Rows are points. Any point is a mix of the corners, with weights that add up to 1. It lies inside the corners' shape when no weight is negative. Say inside or outside, and name the corners with a negative weight.

Corners:
(1): [-26.9  40.7 -14.4]
(2): [  6.8 -18.3  15.0]
(3): [15.1 -2.8 12.0]
(4): [  1.7  -7.6 -16.1]
Points:
[ 12.8 -20.8  11.7] => outside (1)
[ 20.5 -19.4   9.4] => outside (1)
[10.6 -2.5  6.6] => inside
[4.7 5.7 4.4] => inside
[ 5.3 -3.6 -4.5] => inside
[ 16.5 -12.1  12.6] => outside (1)
[-19.5  29.9 -10.4] => inside

Corners:
(1): [ 19.7   3.2 -17.1  -4.5   4.8  12.4]
(2): [ 16.9  17.4   2.1  12.0 -10.4  -2.1]
(3): [23.2 -4.1 31.8 13.8 24.7 38.7]
(4): [ -6.9  18.2  -9.7  -3.7   2.1 -10.9]
(5): [ 21.2 -21.3  15.8  27.5  24.6  22.8]
(6): [ 13.0   6.7   6.3 -44.6 -26.1 -35.0]
(7): [-13.0   2.7  -5.6   1.0 -21.2   7.1]
Points:
[15.1 -9.1 26.5  1.3 15.8 21.5] => outside (1, 2)
[-3.8 -2.3 10.4 -0.2 -6.7  6.7] => outside (1, 2)
[14.0  0.1 -7.9  1.8 -7.3  8.2] => outside (3, 4)
[16.3 -9.8 10.5 17.2 15.0 15.3] => inside
[11.8 14.3 -5.0 -8.9 -2.0 -5.0] => outside (5, 7)
[  2.6   5.5  -3.4  -3.6 -10.5  -6.8] => outside (3)

Corners:
(1): [-24.6 -17.0  21.1  19.9  -9.9   2.2 -14.7  11.8  23.1]
(2): [ 11.7 -19.9 -14.5  31.3 -29.7  10.6   1.6  34.7   6.1]
(3): [ 17.3   7.4 -11.4  -5.7 -14.8 -25.9   8.7  -2.4  -3.3]
(4): [ -5.9  13.9 -14.5  14.3  -1.2 -16.3  -9.7  -4.6  -9.1]
(5): [ -7.4 -14.6  15.5   3.3  -3.0  25.7 -11.6 -15.5 -16.4]
(6): [ 29.1  23.9 -15.6   5.5  15.9   8.6   1.4  -2.5  28.2]
(7): [-38.5  -5.7  -6.4 -13.7 -31.3 -19.4  -2.9  25.4 -13.8]
(8): [-31.1 -15.5 -20.7   1.3 -21.2 -12.1   7.4   0.0  12.7]
(9): [  8.1  20.3  18.6  15.2  24.7 -17.8   8.4  17.5  18.2]
(10): [-26.3   7.5  22.1  -5.8 -34.3  -0.1  26.9  -8.7  14.0]
Points:
[ -4.5  -9.0 -10.4  17.8 -23.6   1.4   6.7  31.7  20.2] => outside (3, 4, 5)
[ -8.7  -4.0 -15.2   5.8 -10.2   2.0  -7.9   6.0   2.6] => outside (3, 9, 10)
[ 1.1 12.9 -7.8 -0.5 -4.1 -8.4  5.7 -4.3  5.7] => outside (1, 2)
[ -1.6   1.8   4.2   6.9 -20.1  -3.1  20.1   5.1  25.6] => outside (4, 5, 7)
[-9.4 -2.1  2.1  8.1 -4.7 -2.6 -0.9  2.1  4.0] => inside

Corners:
(1): [ 14.8   8.5  -2.3  -3.8  -9.8  -6.6   5.2   5.1  28.9  23.6 -34.4   4.5]
(2): [-25.9  -0.6  -6.1   2.3 -10.0  -6.9 -26.9 -46.7  -1.7   5.9  38.3  -6.9]
(3): [  9.5  -7.3 -19.3  10.7  18.9  -4.7  14.7  29.1  11.6 -17.2   6.3   0.6]
(4): [-11.1 -10.0  -6.1 -40.9 -13.1  -8.5 -19.0 -37.2   9.6   1.8 -10.9 -12.9]
(5): [  3.0  40.2 -10.7   2.3 -35.0  -1.4   9.0  13.6   9.8  13.3 -55.7   9.1]
(6): [ 26.3   5.9  -1.9  -6.5  13.6  15.5 -11.4  43.3  29.3 -22.8 -19.0   9.5]
(7): [ -7.0  -1.0  -6.4  -3.1  20.9 -14.4 -14.5   4.5   6.3   0.6 -15.1   5.6]
(8): [-31.1  14.4  10.9 -30.6  -1.9   1.6 -16.5   1.2   4.8   2.6  -4.1 -12.1]
(9): [ -6.7  -5.1  -0.2 -22.7   5.2  11.6 -17.6 -31.4  -9.8   3.8  20.8   5.2]
(10): [ -4.6  16.6   8.6 -15.0   2.0   2.7   4.4 -28.4  17.1  -6.2  -5.0   4.7]
(11): [-23.1 -13.8 -18.4 -20.1   7.7  -0.8   6.2   9.6  15.2  -7.5  -3.6  21.4]
(12): [  6.2 -12.0   9.8   8.8  -7.7  -1.6  -4.9  12.5   2.5 -15.3  15.1  16.0]
(13): [ -5.3 -11.1   1.0 -19.5   0.8  29.3   0.1 -16.8  10.7   4.9 -55.7   2.4]
Points:
[ -4.6  -5.2  -1.1 -12.3   5.0   0.6  -8.5  -8.0   9.8  -1.1   1.3   4.5] => outside (5)
[ -9.2   1.9  -5.1 -18.4  -0.5   5.2  -7.3  -4.9   9.8   5.6 -24.0  -1.6] => outside (10, 12)
[  1.8   1.4  -4.6 -13.6   1.1  -1.4  -2.5   9.4  16.9  -6.4 -19.2   1.8] => outside (2, 9)
[-10.8   2.1  -5.3  -9.7  -2.3  -2.0  -2.7  -6.7   8.4   3.6 -10.2   3.1] => outside (6)
[-15.3  15.2   4.0 -21.1 -10.1  -1.8 -15.0 -41.6   7.4  15.1 -14.7  -6.9] => outside (3, 6, 11, 12)
